Rows are points. To make a cloud, some directions were put in groups of two or more. Within a group, all points are equally far from the middle, so they leave a hole (a ring in 2 directions, a hollow ball in 3). The other directions are filled evenly. Then the cloud was stretched, turned, moved and blurred a little. Count the holes, and give their numbers of directions, smallest first.

Cloud (14 x 2):
[[-35  19]
 [-24  46]
 [ -7 -49]
 [ -5 -50]
 [-29 -29]
 [-14 -45]
 [-29  38]
 [ -3  55]
 [ 32 -17]
 [  1  55]
 [ 31  24]
 [  7  54]
 [ 33 -16]
 [  8  52]]
Holes: 1 (2)

Cloud (21 x 3):
[[-62   3 -43]
 [ 35   2  27]
 [-20 -54  42]
 [ 24  13  28]
 [-55  17  31]
 [-45   1 -49]
 [-15  31  39]
 [ -1  58 -12]
 [ -1  36  32]
 [-33 -35 -35]
 [  5 -31  56]
 [-49   5 -50]
 [-30 -12 -46]
 [ -1  54 -21]
 [-72  16  15]
 [  0  20 -39]
 [-13 -74 -20]
 [ -3  28 -39]
 [ 28  -4 -20]
 [ 21  -2 -27]
 [ 14  26  26]]
Holes: 1 (2)

Cloud (27 x 4):
[[  6 -29 -48  66]
 [ 22 -41 -48  59]
 [-25  38  22 -22]
 [ 15 -67 -38  16]
 [-13  41  22  -9]
 [-38 -40 -18  48]
 [ 13   6 -14 -67]
 [ 19   8 -58   6]
 [-37 -44 -12  42]
 [-43 -16 -36  22]
 [ 21  -7 -59 -28]
 [-16   5  31 -52]
 [ 14 -49   9 -11]
 [ 27 -55  -8   7]
 [-42 -36 -35  17]
 [ 32 -34 -11  49]
 [-27  22  21 -49]
 [ 24   1   6 -59]
 [-26  32  29 -27]
 [ -3 -24 -54 -37]
 [-27 -44 -46  -8]
 [ 24   3   5 -59]
 [ 16  39  11  -3]
 [ 10 -30 -52  63]
 [ 14 -32 -19  69]
 [ 13 -40  17 -22]
 [-14  43  -8  -5]]
Holes: 2 (2, 2)

Cloud (57 x 6):
[[ 27  16  15  38 -34  -6]
 [ -1  42  30 -47  -8  28]
 [ 44  -2  20  32 -25  28]
 [-49  29 -52  -2  -2 -36]
 [  9   1 -27  12  53 -14]
 [ 22  -5  -5  74  -6 -28]
 [ -4  -5 -32  16 -35 -64]
 [-44  43  18   2  22 -10]
 [-52  34  -2  32 -73   4]
 [ 65   1 -15  20  24  10]
 [-15 -26   6  28  42  10]
 [-16  48 -21  -2  24  39]
 [-39 -26  35 -33 -21 -21]
 [-30 -32 -47  43   8 -51]
 [  9  53 -41  11 -30 -19]
 [-68  45 -55  -7  28  28]
 [ 62 -17 -22  30 -38  18]
 [ 80 -27 -12  64  -1 -27]
 [  8 -14 -65  26  63  19]
 [ 35  20 -40 -11  19 -39]
 [-16 -21 -36 -27  -7  51]
 [ 24   7  10 -27 -75  48]
 [-62  -8 -32   6 -32  24]
 [ -8 -60  20   7   8 -23]
 [ 10 -21  11 -12 -36  27]
 [ 36  57  57  -5  -7  39]
 [  5  22 -21 -23 -30  51]
 [ 62  10  28  44  36  47]
 [ 11 -38 -10  57 -13 -71]
 [ 42  49  -3   7 -26  -6]
 [  4  49 -17  -5  26  -9]
 [ 38  19  65 -24 -29 -34]
 [ 91 -27 -30  36   5 -32]
 [-81  37 -17  18  43 -17]
 [ 66 -21  22  16 -34 -43]
 [-15  37 -15 -26 -56  37]
 [-35  50   8  36 -17  -5]
 [ 13  38  -8 -17 -78  39]
 [ -5 -23  19  32  -8  26]
 [ 40 -54  16  60 -13 -35]
 [-42  58  20 -22  24  34]
 [ 41   3   9 -29 -15  -1]
 [ 37 -31  -7   4   3   4]
 [-10   2 -15   7 -29 -65]
 [-42 -43  -6 -10 -35  45]
 [-44  -6  29 -16 -57  -3]
 [ -3   6 -35  64  15   3]
 [ 29 -20  15  35  14 -37]
 [ 76   9  21 -15 -55 -12]
 [-15  26 -15  54  62  32]
 [-41   7   6  15  -5  30]
 [  6  -8  -8  70 -11  -8]
 [-22  51 -11 -31  18   2]
 [ -4 -32  -7  42  74 -13]
 [  7 -12  11 -15 -44  14]
 [ 27  -8 -11  96   2   4]
 [-22  -9 -60  36  57 -12]]
Holes: 0
